Rows are points. Any point is a mix of the corners, with weights that add up to 1. It lies inside the corners' shape when no weight is negative. Is each point inside? If not, which corners have a negative weight?

Corners:
(1): [ 2 26 10]
(2): [-19  -6  13]
(3): [-50  52 -10]
(4): [ 52 -65 -19]
Points:
[ 21 -10   9] => outside (3)
[-4 19  2] => inside
[ 19 -14   8] => outside (3)
[20 -4  8] => outside (3)
[-20   0   9] => inside
[-45  32  10] => outside (4)
[-27  42  17] => outside (4)

Corners:
(1): [  6  12   8 -13  -7  -3  -3   4  68]
(2): [ 17  -8   8  -9   7 -20   9  15 -27]
(3): [-21  -2 -61  -8  -8 -18  -6  -3  25]
(4): [ -3   7  -7 -12 -66 -12  20   3 -23]
(5): [ -8  22   7  -6 -21 -16 -14  39  -7]
(6): [ -9 -29 -41 121 -18  15  11   4 -31]
(7): [ 13  31   2 -13  -3  11 -10   9  -8]
(8): [ -6  14   9  41 -17 -21 -10  -8 -15]
(9): [-21  10   5 -12   1  -2 100  -8  -7]
(10): [-22 -20   3  24   3  14  -2   0 -13]
Points:
[ -5  -3 -12  -6  -8   3  12   9  14] => outside (8)
[  0  15 -30 -34 -19 -14  43  13  24] => outside (8, 10)
[ -9  12 -11  -4  -1  13  -2  23  14] => outside (2, 4, 8)
[  1   8   0  -8  -9  -7 -19   9   1] => outside (6, 9)
[ 11  10   8  39 -23  -2 -33  11 -19] => outside (3, 9)

Corners:
(1): [ 43  -8  22   9 -13  26   8 -27  38 -11 -23 -35  22  19 -13   1  -7 -27]
(2): [  2 -18  -5 -61  20  15  11  15   0  24 -10  -3  35  38 -30  42  33  23]
(3): [ 22 -16 -33  27  46 -15  -3 -32  -5  10 -29 -38 -33  25 -25 -32  37 -37]
(4): [ 17  42 -37  19  48  29   6 -20 -54  30 -30  42  46 -18 -25  15  17  37]
(5): [-29 -12 -26 -63 -36  25  33  17  20 -48  35 -50 -38 -39 -29 -34  10  18]
(6): [ 56  20 -22 -32   7 -23  43 -23 -50 -49   8  30  -3   6 -29  45 -14   8]
(7): [ 41  24  -4   5 -28  11  34  23 -48 -38  -8 -53 -50  36  18 -40  10 -10]
(8): [-44 -20  17 -18 -27  16  35   4   8  -7  24 -19 -29 -27 -34 -20 -48   3]
(9): [ 33 -36  35 -19 -42 -31  48   3  12 -14   7 -42  23 -30 -31 -13  32  14]
(10): [ 19  10  24 -38 -45 -33 -15  -1   7 -58  -3 -32 -47  49 -45  -8  23  38]
(11): [-25 -13 -33  24  21 -22 -41  32  -4  12   1  20  18 -38  12 -16 -43 -16]
(12): [ 35 -36  14 -30  43   3 -34 -37 -68 -32  30  20  40 -49  -8  15   9  36]
(13): [-17 -42   0   1 -30 -17  30 -42  10   6 -17  27  48 -22 -16 -29  16 -20]
(14): [-16 -21   2  10 -31  -2  -7   5   1 -16 -31 -44  29   1  24  48 -29  37]
(15): [ 26  24   9 -25 -40  33  18  20 -65 -19  -3 -43 -28 -36  -6  46  15 -21]
(16): [ -9  33 -18 -59  23 -18 -33 -19 -39  39   7 -47  19  -1 -49 -22 -42 -24]
(17): [-44  27 -52  27   2 -42 -31 -31  12  11  64  34   4  42  18  15 -36   7]
(18): [ 32 -20 -56 -18  -1  34 -30  21 -42  21   0 -35 -49  -4  -9 -27 -13   7]
(19): [-25  44  36 -39 -18 -45 -11 -27  16  30 -14 -18 -40 -26  33 -12  20  32]
Points:
[ 29  -7  -8  -6   6  12  17  -4 -26   2 -20 -12  13 -27   0   7  14   6] => outside (8, 10, 16, 17)
[ 14   5  -2 -16 -15  -6   3  -1 -14 -19  -3 -20 -16  10 -19  -8   6  14] => inside
[ 13   4 -10  -6   8  -9   0  -3 -22   5   1 -10   8  -1  -8  11  -8   4] => outside (5, 10, 13)
[ -4  -3 -17  -5 -24  -1  12   4   0  -8   0 -23  -9  11 -18  -2  -9   0] => outside (12, 19)
[  4   6  -7 -13   4  -8  -1 -13 -13   6  -8 -20   2  -4 -14  -3   1   5] => inside
[ -3   1 -11 -20  -8 -14   7  -6 -18  -7   5  -5  -7  -7 -12  -1  -1  11] => outside (1)

Corners:
(1): [ 10   3 -18  11  22 -34 -13  -3  15  18 -32 -10  20  57 -45  30  33  70
   1 -14]
(2): [ 10  -7 -11  11   4  23 -20 -56  33 -40  73  83 -30  13 -10   2  40  47
 -27   2]
(3): [-12  30  14  -8 -39  -1 -25 -21 -40 -22  37   8  34  20 -65  16  16  -4
  28  29]
(4): [-19  35 -37   9  35  31  33  60  33  19 -24 -20 -57  38 -38   9 -36  50
 -18  -5]
(5): [  5 -10 -14  -3  -5  14  23  43 -23   8 -62 -48 -25  19 -65  38 -59   6
 -25  29]
(6): [-48 -36  21  17 -62  15  -5   1 -11  -9   1 -17  -1  34  -6 -20 -50   7
   4  -5]
(7): [  5   0  -1  22 -27  28  17 -25  17  -1  20   5 -14  33  41  21  13   1
 -19  22]
(8): [ 22  13 -38  -4  32  26 -30   5   7   4  29 -10 -45  16  25 -31  33  19
  40  23]
(9): [-24  38 -15  38  -8 -21  -9 -24 -20  18  18  33 -26   4  17  -3   1  -1
   3  13]
(10): [  1  20   2  30 -77   9  19  37 -43  33   9 -37   3 -54 -38  28 -43 -12
  30   5]
(11): [-33   4  -5  42  35 -15   6  14  29 -10   4  -2 -27  -7  -8   6  -6   8
 -17   9]
(12): [ 19  -4 -21 -12 -13  39 -37  -3  -1  25  30  35  -8  24 -49  29 -37 -30
   6   6]
(13): [-41  40 -30  14  55 -25  34   2  57  17 -48  12 -25  46 -71  -7  -6  30
 -14 -54]
(14): [ -7  12  29  25 -12 -32 -56 -42  36  -9  37  42  -5  22  43   3  31  43
 -70 -20]
(15): [ 14  -2  -2  -1 -23 -29 -21  16  20  54 -12   3 -17  24 -27  60 -33  29
 -20  55]
(16): [ 16 -40   8 -13  13  -4  36  15 -13   8  18  -7 -19  -5  86  16 -47  14
   8  43]
(17): [ -7  25  19  41  14   0  11  32   1   5  17  11 -54  10   1  25  42   8
   9  11]
(18): [-52 -33 -36 -69  -2  35  36  30 -25   4 -38  10 -41  -8  32   8 -90  19
  -4 -12]
(19): [  4   8 -33  -1  -3 -24   6  45  -4  -8  34  -1  -6  -6   3 -15  33   9
 -15  25]
(20): [ 45 -16   7  20 -41 -30 -34 -12   1  14 -34  26  21  13  63  46 -16  23
  33  23]
(21): [ 30  25  18  52 -62 -40 -49 -13   5   0  75 -34 -37  14  64  44   9 -45
  45  16]
Points:
[ -3   7  -6  15 -12  -3   6  11  -2   2   1  -9 -20  13   7  15 -10  11
  13  10] => outside (12, 14, 15)
[  0  11   2  25 -15  -3  -9   2   3  13   3  -6 -14  21  -6  19  -6  11
   5  11] => outside (2, 18, 19)
[-14  -2 -14 -16  20  24  11   5   8 -13  14  15 -18  32 -24  -9   8  31
 -20  -3] => outside (9, 10, 11, 15, 20, 21)
[ -2   9  -5  15  -9 -10  -4  12   0   9   5  -5 -21  10  -4  19  -9  14
   3  15] => outside (7, 12)
[  8   8   1  25  -8  -8 -16  -1   3   1  19   1 -16  15   9  12  16  21
  -3  20] => outside (12, 13, 18)
[  1   8  -1  20  -4  -9  -3   3  15  -2   9   1 -15  19   2  11  12  24
  -8   9] => outside (9, 12, 18)
